Each row of a before or after table is a point. One or more steps were done to the points. Then noise was added and the rows were shuffled. The steps act on columns, c1 being the first. What was done? A step turns or swaps two columns, mirrors them in a line or flattens them onto one, adds a multiple of one to another, or multiplies or shifts one. Angles are multiples of 10 degrees, from the lower column toward the higher: turns from -170 to 170, lines from 10 to 170 but not 90. Use the fewest steps. Two steps may share a column if one is a turn and the other turns, adds or multiplies; they go together, in the order done. Otherwise the lowest column goes first.
(in the rows, 128 means zero)

Before (8 x 3):
[[141 112 170]
 [127 144 109]
 [122 180 141]
 [ 83  35 152]
 [176 101 153]
 [ 87  95 138]
 [ 55 147  82]
 [167 200  99]]
After, 8 rows:
[[ 60  95  96]
 [115 141 114]
 [116  78 136]
 [146 121 160]
 [154  30 143]
 [ 91 166 135]
 [182 138 146]
 [111 210 109]]
Steps: turn c1 and c2 by 40 degrees; multiply c3 by 0.7

Before:
[[181 106 149 149  60 138]
 [187 152 142 134 132 104]
 [ 68  45 159 114 206  79]
 [124 172  90 153 124 132]
 [ 62  81 193 157 171  51]
 [153 114 181 108  71 107]
 [154 187 113  94  88 131]
 [162 171 169 148 107 184]]
After:
[[179 176 144 124 107  86]
 [133 178 113 120 124 130]
 [ 90  46 141 113 207 196]
 [ 95 153 134 131 132  75]
 [ 64  93 154  82 170 205]
 [127 114 137 101  59  73]
 [102 108 150 142  70 107]
 [129 170 123 180  86 100]]
Steps: turn c1 and c6 by -100 degrees; mirror c2 and c4 in the line at 10 degrees; multiply c3 by 0.4

Before, 8 rows:
[[138 129 177 144  90 138 141 103 144]
 [ 49  78 138 127  68 140 231 128 110]
 [ 48 121  86 173  40 121 163 128  85]
 [ 93 191 107 119  71 164 182 142 106]
 [161  93  93 142 134 164 173 194 198]
 [104 137 102 167 175 156  94 134 182]
 [ 80 110 162 121  82 202  78  93 106]
 [161 154  80  78 144 195  81  80 155]]
After, 8 rows:
[[147 192 107 119 104 108 185 111  73]
 [126 153 163  80 152  52  77  75 146]
 [158 109 167 122 101  75  79 154  83]
 [160  80 128 124 111 144 233 136  68]
 [122 133 160 146 141 110 142 172  90]
 [144 140 116 166 180 110  95 103 172]
 [124  96  62 142 197  83 171 105 137]
 [158 120 122 174  83 160 161  86  38]]
Steps: turn c1 and c6 by -160 degrees; multiply c1 by 0.4; turn c3 and c8 by 80 degrees; swap c5 and c9

Before (12 x 12):
[[167 101 193 144 121 107 128 134 163  96 180 125]
 [221 178  81 160 133 128 144 157 169  70 140 102]
 [108 101  84 155 109 109  61 159  93  90 151 123]
 [115 171  78 146 117 119 142 128 169  65 157 132]
 [ 95 213 104 138 112 118  99  68 141  69  94 141]
 [115 142  78 132  88 170 154 103 117  81  90  75]
 [125 124 122 158 131 106 136 139  40 116 164   7]
 [ 90 102  73 142 173 137 137  76 112 229  96 153]
 [101 199 128 137  95 185 123 133 144 154 130 150]
 [158 105  78 124 170  98 143 159 171 156  91  76]
 [ 91 101 205 203 149 111 135 133 160 118  85 144]
 [105 142 108 179  89  92 138 130  99 193  91 103]]
After, 12 rows:
[[127 172  91 146 128 117 151 125 219  65 160 100]
 [134 102 176 144 139 106  90 145 213  97 180 151]
 [117 142  55 132  78 169 108 102 167  80 106 110]
 [105 213 117 139 100 118 163  65 190  67 101 140]
 [125 100 197 202 132 111  93 122 212 117  80 140]
 [126 143  96 177  78  93 118 122 148 192 105 123]
 [131 124  47 159 144 106  47 135  90 116 160 165]
 [136 102  92 154 117 109 184 148 143  89 155 173]
 [144 105  55 124 153  98 114 165 220 155  78 120]
 [107 102 102 143 160 136 170  70 161 230  83  95]
 [149 178  75 160 138 128 128 183 218  71 137 107]
 [125 199 142 137  98 187 143 124 192 153 141 123]]
Steps: flatten c1 and c8 onto the line at 70 degrees; turn c3 and c12 by -40 degrees; turn c7 and c12 by -120 degrees; turn c5 and c11 by -20 degrees; shift c9 by 50
